Each row of a before or after table is a point. One or more steps were done to the points. Then noise was added and the rows were shuffled. The steps act on columns, c1 being the first. Name the steps. A step turns or swaps two columns, mirrors them in a line or flattens them onto one, adds a multiple of one to another, or multiplies or shifts one. Angles are multiples of 10 degrees, from the lower column toward the higher: turns from -170 to 170, lines from 10 to 170 but not 90. Use the fewest steps. Two steps may share a column if one is a turn and the other turns, adds or multiplies; they go together, in the order done. Otherwise the lowest column goes first.

Before (11 x 3):
[[-64  13 -67]
 [  6 -62  18]
 [-12  -8  48]
 [-33  27 -27]
 [ 19  44  16]
 [-13 -82  34]
 [ 48  52  -3]
 [ 32  65   8]
 [ 26  87   1]
 [-15 -59  15]
 [ 26  33  43]]
After (11 x 3):
[[-59 -17   7]
 [ 47   4   6]
 [  7  42 -10]
 [ 70   5   2]
 [-20  59 -29]
 [-78 -29  14]
 [ 69 -18  -2]
 [ 88  22  -1]
 [-51 -35   7]
 [-14   6  18]
 [ 44  -7  17]]
Steps: turn c1 and c2 by -60 degrees; multiply c3 by 0.4

Before (12 x 9):
[[-37 -34  27  47 -14 -33 -68 -13  36]
 [-14  32 -55 -41  11  37  21  -2  15]
 [ 61  28 -61  44  46 -24 -56 -36   2]
 [ 38 -42 -21  -7   1 -78 -44 -49 -19]
 [-31  40 -62  50 -38  18  24  48   3]
 [ 17   6 -21  -3 -29  18 -74 -20   8]
 [ 67  -1  38 -49  13 -27 -14   9  32]
 [ 63 -57  22  10   6 -48   8  -6  46]
 [-69  45 -32 -30  61 -68 -95  53  -8]
 [-36  22  21 -25 -14 -14  22  32 -27]
 [ 35 -19 -44 -14   2  28   4  26  -3]
 [-44  27  51 -37  62 -16 -33  47 -57]]
After (12 x 9):
[[-26  20  21 -25 -15 -15 -36  32  -1]
 [-27  23  48 -34  66 -14 -29  47  61]
 [ 45 -59  28   9   8 -40  39 -10 -31]
 [-25 -35  22  49 -19 -32  69 -17  42]
 [ -8  29 -55 -39   3  41  -4  -2 -25]
 [ 15   7 -17  -3 -30  15  48 -17  64]
 [ 44  30 -58  43  43 -29  36 -35  48]
 [-52  44 -28 -28  64 -71  42  48  87]
 [ 28 -22 -43 -14   3  29  -3  24  -3]
 [-23  40 -59  50 -39  18  -7  51 -19]
 [ 27 -42 -28  -8  -1 -78   7 -48  47]
 [ 45  -3  34 -50  14 -26  34   8   1]]
Steps: multiply c1 by 0.7; turn c7 and c9 by -120 degrees

Before (14 x 14):
[[ -2 -12  -7 -11 -18  -9  28 -20  -8 -38 -27  -2   4 -12]
 [-10  13  -7 -26 -24 -53  12 -21   1  17   7  26 -20  -6]
 [-13  -2  32 -16 -15   4  16 -18   7  14  -5  20 -18   5]
 [-18  11  -3 -17 -23   1  -9  18   7  10 -12  10  14  -3]
 [-17   2  23 -37  22  -5 -17 -14  -3  -3  16 -10 -15  -5]
 [-11   8  11 -18 -30   4 -14  -8 -20  14   7 -13 -20 -14]
 [ 10   8   5   3 -16 -17 -19 -20  11 -20 -21  10   0   0]
 [ -3  -3  -3 -26 -18   1  10  -7  24   9 -31 -18 -16  21]
 [ -9 -25  -2 -28  -9 -14 -20  25   9   1 -73   5 -14   6]
 [ 36  -2  16  44  95   5 -11 -15 -11  16 -12 -17  10 -10]
 [-16  -6  27 -17 -31 -40  -1 -18  -7 -14 -15 -16  17  -3]
 [ -5 -21   4  13   6   4 -19  29  -6   5  18   0 -13   9]
 [ 58  -6   8  -7 -31  -5 -17   1 -11   8   7  24  40   4]
 [  1   4  38 -14  -8  -5 -14  63  -9 -26  -2 -18 -19  -7]]
After (14 x 14):
[[-12   3  22 -38 -23  -3 -18 -75  -3   1  18 -10 -15  -6]
 [  6  -4  -1 -29  15   1  14 -66  22  -1 -28 -19 -15  20]
 [  9   6  37 -16 -11  -5  11   0  -8 -20  -2 -17 -20 -19]
 [-22  11  -2 -16  -2   1  26 -42   9  12 -12  11  14   1]
 [-25  16  -7 -26  21 -53  16 -80   1  17   5  27 -22   4]
 [-11 -25  -2 -27 -17 -13  15 -35   9  -3 -75   4 -15   6]
 [  8   9   5   2 -13 -16  23 -81  12 -19 -21  10   2 -13]
 [ -2 -12  -7 -12  33  -9   9 -82  -9 -26 -25  -4   3 -32]
 [ -8   7  11 -18  -3   2  33 -70 -20  18   6 -14 -21  -6]
 [ 47  -2  17  45 -42   3 -85 -77 -11  19 -11 -17  12   0]
 [ -6 -20   1  13 -20   4   0 -31  -7   1  17  -1 -12   9]
 [ 47  -5   9  -7  -7  -4  37 -59 -13   5   8  25  41  10]
 [-22   0  32 -15  21   4  10 -81   6   7  -7  21 -18  13]
 [ -8  -8  28 -17   9 -39  27 -79  -4  -9 -13 -17  18  -8]]
Steps: add -0.5 times c12 to c1; turn c5 and c7 by -110 degrees; shift c8 by -60; turn c10 and c14 by 30 degrees

Before (11 x 24):
[[-38  34  34 -21  19  40  11  19  10  10  -3  -7 -32 -23   3 -33  -7 -26
   18  23 -23 -15  50   1]
 [ 31 -82  31 -14 -29   1  34 -26  10 -21 -28  55  25 -13  44  -4 -10  19
    5  -4  -3 -30  33 -21]
 [ 20  33 -10  11  37 -17 -34 -30  18 -95  -7 -42  13 -13 -11 -10  23 -55
   -3  -8  21   9 -21 -48]
 [-21 -28 -24   5  -3  19   7 -48  30   0  18 -11  48 -70   0 -18 -12  -2
  -20   8  18 -35  14 -10]
 [ 28 -25 -26   1 -41 -48  -1 -45 -14   9  56  -9  24 -37   8 -41 -24  25
   -3 -20  16   9  11 -34]
 [ 28  10 -35  24 -10  -4  19  19   3  15  -4 -12   8  41  28 -35  33  14
    4  -9 -37  -2  14 -10]
 [-51 -13  28  13  40  21  19 -93  -9  32  13 -15  44  -3  -3  33  -7 -18
   21 -39   7  10  10  -1]
 [ 17  20  10  38 -12   1 -26 -10   3  61   0 -33  10  48  -9   0  20  -7
   20  10 -17 -53  70 -23]
 [-26  16  12 -11 -38 -11 -32 -24 -19  14  22  -9  51 -49   3  -9  36   6
   10  -4 -12   1   0 -10]
 [ 56  55  15   1 -49  -5  71  20   3 -12  42   1 -23   7  17 -34  -4  26
  -28 -50 -40 -12 -21  21]
 [-32 -12  41  36 -16  -7  -3  -1  18  10  47  -4  38   4  30 -13 -31  34
  -20 -21   3  -4  56   3]]
After (11 x 24):
[[ 14 -25  24   2 -41 -49  -1 -44 -20   9  56  -9  24 -45   8 -41  25  25
  -13 -20   5  10 -19 -31]
 [ 25 -82  80 -14 -29   1  34 -26   7 -21 -28  55  25 -23  44  -4  39  19
    0  -4  31 -30  -8 -22]
 [-43 -28  26   5  -3  19   8 -49  28   1  19 -11  48 -59   0 -18  37  -3
  -32   8   7 -35 -22 -15]
 [-42  17  61 -10 -38 -11 -31 -24 -21  14  23 -10  52 -36   4  -9  85   5
   15  -5   3   1  12  -6]
 [-48 -14  78  13  40  21  19 -93  -9  33  13 -16  44  14  -2  33  43 -18
   17 -38   7  10  -9   0]
 [ 14  34  41  11  37 -16 -34 -31   9 -95  -7 -43  14 -18 -12 -10  73 -56
   -9  -8 -26   9 -13 -50]
 [-29 -12  91  37 -15  -6  -3  -1  17  10  46  -4  38  14  30 -13  19  35
  -31 -20  51  -4 -21  -1]
 [ 40  10  14  25 -10  -4  18  19   1  15  -5 -13   7  29  29 -36  83  15
   19 -10  25  -2  29 -11]
 [-45  35  84 -21  18  40  11  19  10  10  -3  -7 -32  -9   4 -32  44 -27
   20  23  54 -15   4  -1]
 [ 33  20  59  38 -12   1 -25 -10  -2  61   0 -32  11  39  -9   1  69  -7
   16  10  72 -52  -8 -23]
 [ 55  55  65   1 -49  -5  71  20   7 -12  43   1 -23 -13  17 -34  46  27
   -6 -50  -7 -12  44  21]]
Steps: turn c1 and c14 by -20 degrees; shift c3 by 50; turn c9 and c24 by -10 degrees; shift c17 by 50; turn c21 and c23 by -110 degrees; add 0.5 times c23 to c19

Before (9 x 64):
[[  7   3   5 -17  28 -12  -5  -5   0  13   5  -7  -7 -17   0  -7 -17 -16
   15  20 -13  -7  -5  20  -5  14  54 -26 -11   6   4  10  -9 -16  18  23
  -18   9 -29  -2   9   4  20 -19 -10  -9  16  -5  20 -17   4   7  11  12
   23  18   8  16  -3 -54 -10   6   9 -13]
 [ -9  -5  17  -1   0   0  14 -23  -4  -7  20 -18   7 -24   4 -11  -5  -4
   17  19  -1  31   8 -30  -8  14   3  25 -12  -8  -1  -2  -4  -6   1  23
    8   8   7  12  20 -12   5  26  -2 -10  11   1  34 -36   8 -32  13  14
  -13  -9   6 -10  -2   9  -4  -2  -3   5]
 [  4  -1   1  -1   0 -13   4  -8 -45  -5  12 -12   4 -17 -10  -7 -12   2
    2 -17   2 -19   2 -30  57  17  -3  26   3  14  22 -18   4   4  21  18
    8 -17  11  10 -21 -18  -1 -12  60  22  -2  -4  15  -9   9  -4   6  -2
   25 -11  58   7  13   2  -7  11 -14  15]
 [-15  -1  31  -2  10 -20  -2  -1  -9  -1  22 -17   1  -6 -35  17   4   3
    2  18   3  -8  20   8  -4  -4   3  20  -9 -10  17  13 -39 -41  15 -66
   10   6   3 -21 -33  18   9 -18 -17  -1  -1   0  30   5  11 -17  -2   8
   12 -41  19   1   5   6  -5 -18 -11 -11]
 [ -8  13   8  -9  -5 -25  16 -19 -33  -2 -26 -18 -26   2  12  -5  -7  47
   11 -28  11  28  21  -3  -5   3   1  10  14  -2  17 -13 -23  -6 -46  -5
    8  -1   9  15  14  10  17 -20  -6 -12   7  13 -32   1 -11  -6   3   3
   -4 -11  10 -33  -6 -30   5 -33  16 -10]
 [-13  -3  18  14   5 -22  10  -4   5  -5  -6  10   0  -5  15  -5  30 -14
   32 -21   2 -18   6 -31  -3  22  78  23 -13  -1  19 -10  15 -58   4  21
  -11 -18  10 -18 -28 -13  13  88  -4   6  14   8  33   3   5   7 -14 -21
   24   0   4   6   1 -11   7  23   4 -17]
 [ -1  34   4  20 -10  10  20 -11   1   9   3 -20 -36 -23  11  36  -2  -8
    1 -29 -19  -9  10 -16 -10   3  -9  24  -4   4   5  -4  10   4  13  14
    9  -2  -2   1  31  11  14 -16 -29  12  16   3  37   2 -12   0   0   9
  -79 -16  24 -39  -2 -31  -8  17  16 -19]
 [-15 -13   9  -5  -9 -22  11  -1  -1  29   9  -2  -6  91  12   9   2  -8
    0 -27 -23  -5 -22  41  -2  21  21   6   4  -8 -42  -1 -34   1  14 -14
  -68  -8 -22 -41  22  15 -46  -9   8  -7  24   9  25 -25  14   3 -10 -31
   22  15  26  11  52 -12  -4 -10  -2   7]
 [-15  54   3  -7  13  60   5  -5   1  11  18 -20 -22 -26   4  -9 -14 -10
    4 -18  -6 -17  23 -19  15  -6  16 -15  17  21  22 -11  20  -5  -7 -18
   -8 -78   8  16  30 -17  17   9 -21  21  -1  -3 -95  -4   4   7  -5  17
    4 -25  10 -10  -6 -19  -7  20   3  37]]
After (9 x 64):
[[ -9  -5  18   0   0   1  13 -22  -5  -6  20  -3   6   7   7 -12  -6  -5
   14  19  -1  29   7 -29  -8  12   2  24 -13  -8  -2   0 -17  -7   3  24
    8  11   8  12  19 -12   5  25  -2 -10  12   1  35 -34   8 -34  15  14
  -14 -10  25 -10  -1  10  -3   1  -3   6]
 [-13  -1  16  14   7 -24   9  -6   3  -6  -6  14   0   3  14  -4  31 -14
   32 -22   3 -16   6 -32  -2  23  78  19 -13  -2  21  -9  11 -57   4  21
  -12 -18  10 -19 -29 -11  14  86  -3   6  15   9  32   3   5   7 -16 -21
   25  -1   5   5   1 -11   7  23   5 -17]
 [-14  54   4  -7  12  59   5  -6   2  10  18  20 -22  10   5 -11 -10 -11
    3 -17  -7 -17  22 -20  15  -5  17 -13  17  22  21 -11 -19  -4  -5 -16
   -9 -79  10  16  29 -16  15  10 -21  19  -2  -5 -94  -2   4   7  -5  17
    2 -25  26  -9  -7 -20  -6  18   1  37]
 [  6   3   4 -19  29 -11  -6  -3   1  11   4  -9  -9   8   0  -6 -17 -16
   16  20 -12  -6  -5  19  -8  14  54 -25 -12   7   4  10  -7 -15  17  22
  -17   9 -28  -1   9   3  19 -17 -11  -8  17  -7  19 -18   3   8  12  12
   21  18  17  16  -1 -55 -12   7   8 -13]
 [-15 -12   7  -4 -11 -21  12  -1   0  30   9 -33  -6  28  10   8   2  -8
    1 -27 -24  -5 -22  41  -5  21  18   7   2  -8 -43  -1  -5   1  15 -13
  -68  -8 -25 -41  21  15 -47 -10   8  -7  26  10  26 -28  15   2 -12 -32
   21  15 -91  12  52 -11  -4 -11  -1   7]
 [-16  -3  30  -3  12 -21  -3   1 -11   0  22 -40   0  21 -37  17   5   3
    1  17   2  -8  19   8  -5  -5   5  20 -10 -10  19  14 -16 -41  15 -65
   10   5   3 -20 -31  16  11 -19 -15   0   1   1  30   5  11 -17  -1  11
   13 -41   7   5   4   5  -4 -17 -10 -11]
 [ -9  13   8 -10  -7 -24  16 -17 -30  -2 -24 -23 -26  10  12  -6  -6  46
   10 -30  10  28  20  -2  -5   4   0   9  15  -2  18 -15 -18  -7 -46  -6
    9   1  10  17  14   9  16 -19  -6 -13   7  12 -31  -1  -9  -5   4   2
   -4 -12  -2 -32  -5 -31   6 -33  16 -10]
 [  5  -1  -1   2  -1 -12   4  -8 -45  -6  13   3   2  57 -11  -9 -12   2
    1 -18   2 -18   1 -29  58  16  -5  24   3  14  21 -18 -11   3  22  20
   10 -17  10  10 -21 -20  -2 -12  60  21  -3  -3  14  -9  11  -5   6  -1
   24 -12  16   6  14   3  -8  11 -14  15]
 [ -1  33   4  20  -9  10  20 -12   1   9   4  10 -37  24  10  36  -3  -9
    2 -29 -19  -9  12 -18 -10   2  -9  24  -4   3   6  -5 -19   5  14  16
   12  -3  -2   1  30  11  13 -15 -30  14  15   2  39   1 -12   1   0  10
  -79 -14  21 -39  -3 -31  -8  18  15 -19]]
Steps: swap c12 and c33; turn c14 and c57 by -90 degrees
